Each row is a point. The last column is the point's height on a tilted bowl or saddle (a function of degree 2), plus a little noise. Along how many of its main directions does it bend up, bend down or stay straight?
In the rows, zero is written as 128.

Points (15 x 4)
[[110 110 117 120]
 [150 150 102 155]
 [141 177 125 166]
 [126 207 158  81]
 [115 182 128 175]
 [ 73 133 164 113]
 [ 69 112 150 137]
 [176 134 121 148]
 [194 124 189 102]
 [170 169 180  54]
 [147 225 157  67]
 [127 207 152 103]
 [132 147 138 135]
 [151 127 138 131]
 [137  99 104  82]]
Directions: 1 up, 1 down, 1 straight

Points (16 x 4)
[[125 137 111 110]
 [ 89 119 102 106]
 [141 141 169 112]
 [108  97  81 122]
 [130 191  86  45]
 [149  84 180 140]
 [167 160 139  99]
 [159 175 144  77]
 [163 169 143  87]
 [ 90 177 150  61]
 [167  98 121 147]
 [121 120 147 121]
 [ 40  89 166  72]
 [139  97  58 138]
 [132 130 158 118]
 [139  29  90 117]]
Directions: 0 up, 1 down, 2 straight

Points (26 x 5)
[[144 100 139 161 165]
 [ 67 107 105  47 153]
 [150  88 138 166 176]
 [137 142 133 185 163]
 [131  89 172  87 167]
 [ 63 167 197 139 142]
 [104 155 128 203 174]
 [196 128 134 116 164]
 [117  74 101 144 152]
 [109  80  54  59 126]
 [ 63 107 210  98 163]
 [151 115  98 144 158]
 [151 134 127 157 155]
 [114 137 140 137 142]
 [138 215  96 160 194]
 [147  97 149  86 166]
 [155 106 125 137 160]
 [126 157  89  87 155]
 [ 89 171 174 125 137]
 [169 126 127 172 170]
 [154 123 112  81 164]
 [175 129 162 172 152]
 [145  98 110  62 175]
 [ 66 107 164 159 156]
 [157  67 148  62 205]
 [125 111 122 149 150]]
Directions: 3 up, 1 down, 0 straight

Points (26 x 5)
[[110 122 164 140 117]
 [144 146 175 158 108]
 [121 106 157 112 127]
 [146 162 117  68 115]
 [137 123 210 108 101]
 [108 156 102  61 112]
 [ 93 151  55 120  94]
 [107 177  85 141 117]
 [ 70 141 118 102 115]
 [ 67  60 101 130  46]
 [ 73 135 177  66  90]
 [187 164 135 134  95]
 [183 198 136  96  76]
 [164 133 100 139 111]
 [ 58 111  76 128  73]
 [ 89 107 157 152  95]
 [152 123 167 212  56]
 [117 161 133 142 130]
 [ 65  94 151 169  55]
 [106  72 109 144  89]
 [ 93 117 130  81 119]
 [ 93  91  95  65  98]
 [125 139 185 120 118]
 [ 87 158 126 171 116]
 [177  89 140 114 130]
 [189 121 145 175  82]]
Directions: 0 up, 3 down, 1 straight

Points (47 x 7)
[[127 109 157 117  45 143 164]
 [139  56 110 107 141 147 160]
 [148 133 154 121  89 146 140]
 [114 139 175 103 196 210 153]
 [134 122 107 196 122 114 147]
 [188 170 182 125 128  57 189]
 [163 110 212 153 105 108 153]
 [ 83 106 109  92 138 166 149]
 [ 88  95 108 191  52 153 177]
 [125  76 137 140 162  83 158]
 [114  78 143 113 119 131 144]
 [ 93 108 110 168 133  87 155]
 [145 124 176 144  88  99 150]
 [152 139  91 111  69  80 188]
 [127 145 135 106 119 152 135]
 [165 172 160 102 198 127 160]
 [ 92 203 124 185 128 157 145]
 [ 83 190  55  84 159 154 176]
 [145 148 124  53 103 118 168]
 [162 131 144 137 111 106 144]
 [154 118 124 177 171  79 160]
 [104 153 167 148 111 143 132]
 [159 100 128 169 100 104 150]
 [ 49 152 129 155 118  95 157]
 [129  77 143 149 115 136 139]
 [146 164 100 114 186 115 156]
 [170  47  94 131 138  66 202]
 [183 127 200 126  97 128 154]
 [ 88 153 105 117 110  87 162]
 [ 88 222 121 125 139 192 157]
 [ 80 174 106 123 132 173 143]
 [174  69 129 104 155 116 163]
 [ 56  61  83 115 159  93 190]
 [137 103  42 149 114 104 188]
 [ 76  74 201 115 173 110 162]
 [169  71 142 134  86  94 167]
 [138 175 143  90 154 130 147]
 [ 88 101  66 106  98  91 187]
 [ 87 143 159 174 151  90 144]
 [183 131 102 182 169 153 147]
 [147 152  72 127 156 138 153]
 [ 72  84  83 183 142 116 168]
 [ 70  93 147 137  90 154 151]
 [113 138 106 115 216 170 152]
 [152 146 131 110  95 124 148]
 [154 131 156  99 117 159 139]
 [119  71  15 101 192 125 227]]
Directions: 6 up, 0 down, 0 straight
